Each row is a point. The points of each table are mixes of a few directions, plus a little noise. How many directions does each table use, and how many do they share? Where both have some left over, give the other angles between the two spaces (their principal angles), to ten degrees, smallest first.
(in the rows, 128 means zero)

First (7 x 3):
0: 136 140 120
1: 146 153 110
2: 188 212  67
3: 136 138 121
4:  93  78 166
5:  98  86 159
6: 101  89 156
Second (5 x 3):
0: 139 149 169
1: 167 125 161
2:  77 136  90
3: 127  74  53
4: 128 158 168
Directions: first 1, second 2, shared 0; angles 90

First (7 x 8):
0: 162 130 134 138 119 159  92 157
1: 117 103 126 114 137 118 157 159
2:  54 224 188 150 138 128 145   7
3:  86 167 168 133 139 134 148  95
4: 143  96 113 119 129 125 133 168
5: 199  93  62 133 102 119  71 137
6: 135  81 104 110 133 112 151 174
Second (10 x 8):
0: 189 123 106 148  97 143  94  87
1: 116 177 159  92 139 138 106 101
2: 163 112 146  97 125 156 132 152
3: 147  73  87  93 138 109 121 217
4: 152  78 107 204  95 129 191  66
5:  15 184 132 242 152 107  96 179
6: 141 113 108 103 127 113 126 128
7: 101 144 148 109 138 119 158  93
8: 117 183 172 102 138 153  99 116
9: 138  93 115  91 132 112 159 140
Directions: first 3, second 5, shared 3

First (11 x 11):
0: 157 114 137 163 165  91 118  96 121  96 141
1: 121 111 126 135 132 112 117 103 114  94 123
2:  52 136  85  62  63 169 136 150 107 133  71
3: 133  68 130 182 162  58  89  36  86   9 132
4: 157 160 152 124 130 158 146 177 168 200 158
5: 110 142 121 104 104 153 137 152 134 154 118
6: 116 127 123 120 117 134 129 129 125 126 121
7: 173 169 146 126 149 151 153 182 168 211 154
8: 153 187 102  90 151 148 173 192 147 218  98
9: 141  74 151 188 153  76  89  54 105  34 157
10:  95 122 135 112  84 158 121 138 134 131 134
Second (8 x 11):
0: 133 117 142 146 124 119 122 115 131 110 150
1: 175 159 135 151 134 106 177 153 158 158 175
2:  77 121 115  97  78 157 122 134 119 121 108
3:  60  87 146 132  26 150 113 104 127  63 172
4: 148 128 133 141 153 116 125 123 129 129 132
5:  59  82 137 121  63 153  88  96 109  68 130
6: 194 192  89  97 238 118 158 177 127 226  54
7: 177 135 128 143 209 105 116 123 122 148 105
Directions: first 3, second 3, shared 2; angles 50

First (11 x 14):
0: 118 123 128 190  47 187 109 148 140 104  41 183 220 138
1: 178 142 141 102 197  92 161 162 116 154 188 144 126 119
2:  60  94 104 140 175  82  98 100 144 118 233  98 139  83
3:  75 137 115 123 158  68 111 100 105  92 137  92  91  81
4: 184 119 126 122 168 117 156 156 114 147 115 151 181 182
5: 122 112 125 117 110 149 127 111 122 138  91 106 103 164
6: 105  73 132 127 118 174 124 125 134 171 146 114 117 163
7: 156 138 111 148  64 171 113 110 182 112 106 146 185 166
8: 211 192 155  86  99 149 167 146 115 136  52 138  64 153
9: 147 150 156 140 113 155 137 168 140 143 164 172 130  79
10:  50 128 113 112 157  66 104  81  97  93 135  64  51  80
Second (8 x 14):
0: 144 137 125 134 154 153 148 116 142 143 124 123 141 184
1: 122 186 128 147 140 138 123 105 194 112 226 132 121  82
2: 242 119 106  26  18  20  99 144 103  83  51 118 105 105
3:  90 102 129 135 154  87 120 144  80 119 114 128 134  94
4: 102 153 125 157 201 132 143 112 145 129 180 126 147 137
5: 125 102 141 156  96 161 136 164  78 131   7 162 171 162
6: 110  99 140 120  93 159 118 132 127 150 131 121  95 122
7:  90 128 133 149 167 173 136 108 155 156 191 113 108 138
Directions: first 6, second 5, shared 4; angles 60

First (8 x 20):
0: 110 114 182  88 110 195 119 135 161 177  95 195  62 171 208 175  69 145  89 159
1: 114 126 127 146 130 168 119 125 140 170 130 120  82 151 159 153  91 117  86 134
2: 143 147  88 167 139  84 135 122 114 103 160  55 160  98  79  93 171 100 145 103
3: 153 105  94 116 105  92 126  83  96 109 122 148 183 109  96 120 175 109 198 119
4: 107 139 197  88 137 157 135 180 161 124 106 171  93 147 170 137  87 178  89 149
5: 163 149  88 150 121  66 140 102 120  95 161  53 170  88  81  85 202  79 179  99
6: 109 124  79 188 165 125 120 137  91 125 148  93 148 122  77 125 110 139  98 115
7: 125 120 169  81 117 138 131 141 140 119 102 186 127 137 153 137 118 157 138 144
Second (11 x 20):
0:  98 128  88 147 118  89 115 111  85  93 106 150 193 102  84 151 103 165 165 121
1: 141 124  87 162 121 129 122  92 120 155 147  87 120 127 123 130 143  81 132 117
2: 142  88 143  97 149 144 131 144 107 120 119 188 146 141 112 112 147 152 134 139
3: 171 118 212  75 152 192 151 175 191 166 150 130  38 172 193  88 164 100  72 147
4: 123 181 111 173 101 122 127 103 170 158 153  27  77 119 165 141 116  68 108 113
5: 102 175 109 162 103 101 123 113 144 123 129  72 125 107 138 151  98 118 130 116
6: 121 139 121 138 122 120 126 122 130 126 128 115 130 122 128 135 120 126 130 125
7: 174  47  48 156 146 147 114  67  61 167 150 148 159 144  74 112 189  73 157 120
8:  79 191 198  96 115 103 138 187 172  77  96 138 125 110 160 145  68 202 114 137
9: 116 142 103 151 116 110 122 110 122 125 128 105 140 115 120 141 116 121 137 120
10: 139  74 188  52 165 152 138 183 107  97 100 249 156 150 112 102 144 201 130 154
Directions: first 4, second 3, shared 2; angles 70

First (9 x 32):
0: 141 115 152 138 150 138 113 122 114  92  87 131 115 129  97 119 103 141 128  81 149 161 130 164 132 118 118 140 113  57 141 114
1: 180 192 173  37   9 182 143  80 104 227 222 114 222 187 170 121 171 117 116 244 136 151 181 113  49 133  65 108 159 154  64 189
2: 112 151  96 104  84 118 153 132 150 192 198 122 155 131 181 142 172 109 126 213  96  79 129  70 116 146 138 109 153 241 101 150
3: 117 108 122 154 164 116 120 138 130  94  95 133 102 113 112 128 112 132 131  88 131 131 115 140 148 124 142 136 115 104 149 110
4: 138 138 136 113 109 138 129 120 124 144 142 126 142 137 135 126 134 126 125 145 130 133 137 127 115 129 117 125 132 131 118 138
5:  89  75  96 202 228  86 111 167 144  41  46 140  51  82  87 132  91 140 137  27 126 116  86 145 194 121 176 146 100  93 183  77
6: 103 138  89 120 106 110 151 141 154 173 179 123 139 120 171 143 162 109 128 187  97  78 119  76 129 143 147 112 148 232 114 140
7:  98  86 104 186 206  96 115 158 140  61  62 137  68  91  96 131  97 137 134  48 127 120  96 141 179 122 165 143 107 100 170  87
8: 173 146 185  95  98 169 112  94  95 128 121 126 157 158 106 110 112 140 123 119 161 188 160 172  92 116  81 134 124  43 113 142
Second (11 x 32):
0: 108 114 110 132 131 123 105 171 133 148 175  87 201  97 169  89 132 127 145 181 181  81 100 111 115  99 124 149 118 145 188 109
1: 112 111 121 126 195 166  73  42 126 103 124 178  71 176 112  41  78 139  89  59  95 155 191 164  72  63 125  86 122 209 143 117
2: 146 122 122 151  90  84 119 233 135 158 160  84 201  79 181 163 194 173 130 205 197  68  67  86 192 131 173 212 106 103 160 122
3: 115 140 102  99 138 143 154  71 140 114 104 143  96 144 110 128  91  81 152  98  87 150 148 135  82 142  93  68 142 141 100 124
4: 113 136 153 147 116 111 199 148 119 106  85 122  86 110  74 205 124  81 157 104  83 152 105 134 175 210 117 107 158  61  88 145
5: 161 124 142 144  94 104  97 199 124 158 162 106 186 108 174 138 188 192 105 187 191  91  99 105 174 109 171 208 103 113 153 129
6: 162 144  86 102  81 103 126 160 154 158 141 111 178 111 187 158 173 152 141 186 168  89 101  85 130 124 146 164 106 132 118 118
7: 115 121 165 117 153 177  90  78 101 131 159 132 146 160 112  45  85 122 110 114 135 157 172 169  69  82  88 101 135 145 159 134
8: 173 149 158 109  97 143 125  98 115 135 116 153 111 163 119 147 145 155 102 119 120 165 158 141 125 132 127 137 126 105  82 149
9:  99 122 145 123 176 168 125  50 114 100 111 159  72 165  77  79  65  92 121  60  77 175 178 172  79 116  91  63 148 153 123 132
10: 105 127 106 157 136  85 194 159 147  97  71 133  62  96  94 216 133  93 156  94  76 123  91 110 191 201 152 114 145 102  92 126
Directions: first 2, second 5, shared 1; angles 50

First (8 x 32):
0: 158 104 128 139 132 144 130 123 127 117 113 142 125 125 127 134 144 100 153 116 131 136 130 156 123 111 130 116 115 134 143 125
1: 181 126 167 154 156 141  84 131 153 137 249  85  94  93  96  91 167  48 205 109 141  91 166 115 116 130 194 152 117  87 133 109
2: 110 137 112 110 119 132 160 125 140 137 117 126 129 146 136 109  93 168 118 120 124 112  98  97 135 135 116 134 146 129 137 148
3: 123 121 146 113 108 132 146 120 104 140 116 131 126 114 120 137 134 110 148 118 141 126 137 154 104 141 120 140 123 163 122 104
4: 113 130 119 116 117 113 121 134 126 107 105 131 138 170 124 145 122 144 111 147 120 156 116 121 118 139 123 118 134 117 125 126
5: 109 141  99 126 136 127 146 125 152 134 118 129 129 138 147 104  92 176  97 128 115 112  99  89 160 123 112 124 143 116 135 164
6: 127 128 133 133 123 134 131 152  99 132 113 155 149 117 125 158 144 147 100 134 141 145 142 143 131 117 127 122 134 138 119 117
7: 102 135 116 133 131 103 104 117 124 120  97 123 136 121 147 142 129 131  92 151 109 146 136 146 142 131  99 118 114 139 110 131
Second (8 x 32):
0: 155 131 141 166 140 127 125 138 132  94 114 137 177 128 117 134 132 109 140 151 107 146 164 128 116 131 119 127 103 115 134 101
1: 134 102 138 121 130 155 145 124 159 122 143 124  80 138 126 109 156  96 160  87 149  95 130 151 143 122 143 126 135 131 151 123
2: 104 132 103  91 123 118 118 126  93 171 135 121 108 101 151 134 100 173  93 123 152 121  98 120 164 113 125 119 147 146 103 164
3: 143 157 126 146 113 116 139 144 120 140 144 155 164 104  78 120 139 147 136 143 112 136 106  85 138  78 147 152  88 129 174 120
4: 156  98 135 156 162 150 123 132 136  98 119 125 136 106 155 125 131  95 140 115 138 109 185 168 168 123 110 101 114 127 120 112
5: 110 128 128  95 107 130 138 126 127 146 139 124  95 158 119 131 131 142 129 115 142 130  92 116 102 141 147 139 158 128 128 138
6: 102 142 114 115 123 111 120 109 133 154 126 117 108 113 141 117 122 141 108 132 115 121 102 122 135 125 119 137 128 140 122 152
7: 122 131 141 132 128 119 116 124 125  99 103 119 156 176 138 151 115 121 120 158 109 167 145 131  58 188 117 128 153 106  91 113
Directions: first 6, second 5, shared 1; angles 30, 40, 50, 80

First (10 x 32):
0: 126 125 135 124 129 116 124 121 133 136 125 110 116 129 120 135 124 127 117 124 113 130 135 131 151 134 131 135 115 135 133 137
1: 123 120 142 119 128 106 118 116 137 145 122  94 105 128 113 142 119 124 107 120  99 129 140 134 172 138 135 143 103 141 137 145
2: 126 125 135 123 129 117 124 123 132 136 127 112 117 129 121 134 125 127 118 124 114 129 134 131 149 133 131 135 115 134 132 136
3: 124 123 137 122 129 112 122 118 135 140 125 103 111 129 118 138 122 125 112 122 106 129 138 131 160 135 132 139 109 138 135 140
4: 133 135 116 136 127 148 136 139 120 113 134 159 148 127 142 116 135 131 147 135 155 127 117 123  88 119 123 115 152 116 119 112
5: 125 125 134 125 128 118 124 123 132 135 126 113 118 128 122 134 125 127 119 124 116 128 134 130 147 133 130 135 117 134 132 135
6: 122 121 140 119 128 107 120 116 136 143 123  96 107 129 114 140 121 125 108 120 101 129 139 134 169 137 134 142 104 140 137 144
7: 127 127 132 126 129 123 126 124 130 132 127 120 122 129 124 131 126 127 122 126 119 128 132 129 139 131 130 132 120 132 131 133
8: 131 133 119 134 128 143 134 136 122 117 132 152 143 127 138 118 134 130 142 134 148 127 120 123  98 121 124 118 146 120 121 117
9: 141 148  91 152 127 189 152 162 103  83 143 222 190 124 168  90 150 137 185 151 209 123  94 112   7  99 111  88 198  93 102  82
Second (11 x 32):
0: 129 116 129 139 116 117 118 117 101 175 129  73 104 131 124 152 114 108  93  84 105 105 131 123 156 126 148 125 106 122 139 154
1: 149 126 106 148 117 156 124 136  78 151 126 122 151 119 162 135 133 116 145 100 154  99  96 125  76 123 131 116 158 112 121 123
2: 117 133 131 122 139 131 143 130 160  86 127 168 139 132 123 102 129 142 139 168 146 152 143 124 119 113 114 121 133 124 122 113
3: 123 132 122 134 131 139 140 133 136 106 132 157 140 132 130 111 128 132 134 144 149 135 133 119 106 110 123 112 138 114 122 118
4: 128 115 120 151 118 133 131 119 100 155 128  97 121 131 137 133 111 110 100  99 135 108 134 112 126 100 142 106 119 103 131 145
5: 135 144 127 116 126 134 119 146 125 130 141 148 131 126 123 139 149 136 151 121 118 128 108 139 117 161 127 141 143 146 126 116
6: 140 128 130 115 137 128 123 125 135 110 110 138 147 116 144 124 138 139 159 154 136 137 115 147 117 145 110 151 143 147 122 115
7:  96 129 145 123 133 106 141 122 172 113 143 132  96 148  85 118 112 131  87 140 106 150 173 112 179 109 138 114  89 122 138 142
8: 106 132 144 114 138 109 137 125 174 101 134 144 111 139  97 116 122 139 113 155 113 155 158 125 165 124 126 129 105 134 132 129
9: 147 112 118 137 129 136 124 113 102 134  99 104 151 112 167 126 122 122 143 132 151 115 112 135 104 118 117 135 144 123 122 127
10: 137 142 136 107 125 121 108 141 125 147 139 125 118 124 115 154 150 134 144 110  94 125 107 148 142 180 132 157 131 162 132 125
Directions: first 1, second 4, shared 1
